Every row gives one point. To make a cloud, some directions were put in groups of two or more. Within a group, all points are equally far from the middle, so they leave a hole (a ring in 2 directions, a hollow ball in 3). The other directions are filled evenly. Then the cloud was stretched, turned, moved and blurred a little. Count the holes, and give their numbers of directions, smallest first.
In the rows, zero is written as 128.

Cloud:
[[ 98 154]
 [163 101]
 [145 169]
 [105 166]
 [163  98]
 [ 94 127]
 [106 166]
 [155 158]
 [102  99]
 [154  84]
 [152 163]
 [158 152]
 [118 176]
 [149 165]]
Holes: 1 (2)

Cloud, 19 rows:
[[107 163 158]
 [ 94  98 135]
 [100  86 165]
 [ 77  79 104]
 [109 176 167]
 [119  82 119]
 [ 98 153 143]
 [106 100 174]
 [127 132 134]
 [137 106 163]
 [118  97 111]
 [ 92  93  86]
 [136  88  99]
 [149 183 120]
 [ 82 160 163]
 [121 122  97]
 [116 139 131]
 [ 80  89 102]
 [100 108  81]]
Holes: 0

Cloud, 28 rows:
[[ 97 170 137 124]
 [142 151 150 188]
 [185 169 144 142]
 [178 154 149  92]
 [150 176 143 101]
 [143 144 149 181]
 [179 110 146 109]
 [133 189 133 117]
 [138 150  97 155]
 [134 138 106 156]
 [157 148  99  65]
 [133 148 178 125]
 [ 99 102 124 123]
 [ 82 141 148 104]
 [ 98 163 153 111]
 [171 158  86 159]
 [146 147 168 104]
 [ 83 132 187  99]
 [173 119 154 113]
 [123 140 154 192]
 [115 130 191 118]
 [112 173 106 149]
 [118 166 186 177]
 [137 103 177 122]
 [125 150 100 129]
 [137 118 172 146]
 [182 144 149 120]
 [163 137 161 129]]
Holes: 1 (2)

Cloud, 78 rows:
[[160 122 146 174 174 174 168 169]
 [149 167 149 150  88 110 135 141]
 [130 123  85 110 111 131 118 149]
 [122 133 150 169 170 138  99  96]
 [201  89 122 155 145 172 187 118]
 [104 137 145 176 149  98 159 110]
 [186 142 185 124 151 139 147 169]
 [179  76 100 118 161  74 141 103]
 [101  94  83 104 144  79 177 120]
 [124 134 140 122 106  60 101 130]
 [163 105 125 192 123  77 113 146]
 [ 80  92 110 147 145 148 141  99]
 [ 60 141 163 131 129 101 101 156]
 [101  92 127 163  99 163 108 141]
 [138 186 122 144 117 143  71 118]
 [102  98  98  85  88 127 107 112]
 [108  93 120 173 133 169 148 118]
 [147 117 173 186 141 111 132 116]
 [106  76  95 178 129 119 133 113]
 [ 76 103  79 124 121 101 121 118]
 [151 134 146 189 160 105 167  95]
 [178  83 159 121 104 101 118  76]
 [162  97 158  99 123  81 135 100]
 [129  78 128 174 156 126 122 141]
 [157  96 167 167 133 150  74 128]
 [163 136 103 167 178  79 160 135]
 [172 122 159 101 136 104 143 112]
 [159  71 119 127 144 143 198 117]
 [101 156 101 177 116 151 171 131]
 [102 133 157 124 159 183 156 101]
 [ 96 139 124 151 159  70 198 121]
 [132  99 116 150  84 133 124 159]
 [125  54 160 116  99 122 127  74]
 [176 135 120 120 122  94 109  98]
 [178 130 108 105 142 143 107 131]
 [ 88 104 158 121  98 133 128 157]
 [148 171 119 124 124 122 100 104]
 [ 73 130 152 156 150 117 116 112]
 [130 142 119 150 163  43 134 128]
 [159  99  87 112 146 134 163 119]
 [142  86 158 143 108 141 192 116]
 [136 112 151 121  85  69 126 122]
 [ 77  87 147 140 147 136 146 169]
 [104 109  90 110 153 160 143 110]
 [144 106 154  89 118  72 146 115]
 [123  87  73 147 134  81 187 104]
 [103 159  87 128 123 132 166 161]
 [138 107 137 188 151  98  92 121]
 [123  52 120 174 130 128 154 111]
 [186 128 156 110 125 121 120 118]
 [170  99 162 120 136  98 173  91]
 [111 105 111  94  82 128 122 131]
 [ 55 168 147 141 138 142 137 171]
 [148  58 109 101  83 120 143 104]
 [126 123 139  91 141 126 154  91]
 [157  79 171 100 131 104  77 113]
 [145 178 119 131 142 138 122  93]
 [159 142 116 193 163  92 149 153]
 [ 75 111 129 104  95 123 107 164]
 [122 155 122 156 125  61 129 120]
 [176  87 133 161 118 174 207 125]
 [132 132 129 127  73  94 118 108]
 [127 162 173 109 196 166 153 127]
 [143 127 168 185 166  66 170 148]
 [168 140 148 122 129  96 110 175]
 [181 114 112 111 161 161 144 126]
 [119 125 106  85  99 171 129 117]
 [150 123 106 181 135  81 100 130]
 [176 166 110 155 134  93 146 180]
 [ 93 163 103 141 152 151 189 136]
 [106  73 132  74  93 120 102  81]
 [141 178 136 182 170 133 134 128]
 [197 120 166 126 169 157 154 151]
 [124 131 153 156 170 108 184 104]
 [113 104 187 146 131 120 120 123]
 [165 166 102 180 167 120 154 151]
 [126 105 106 169 170 112 121 138]
 [130 129 177 144 128 160 196 147]]
Holes: 2 (2, 3)
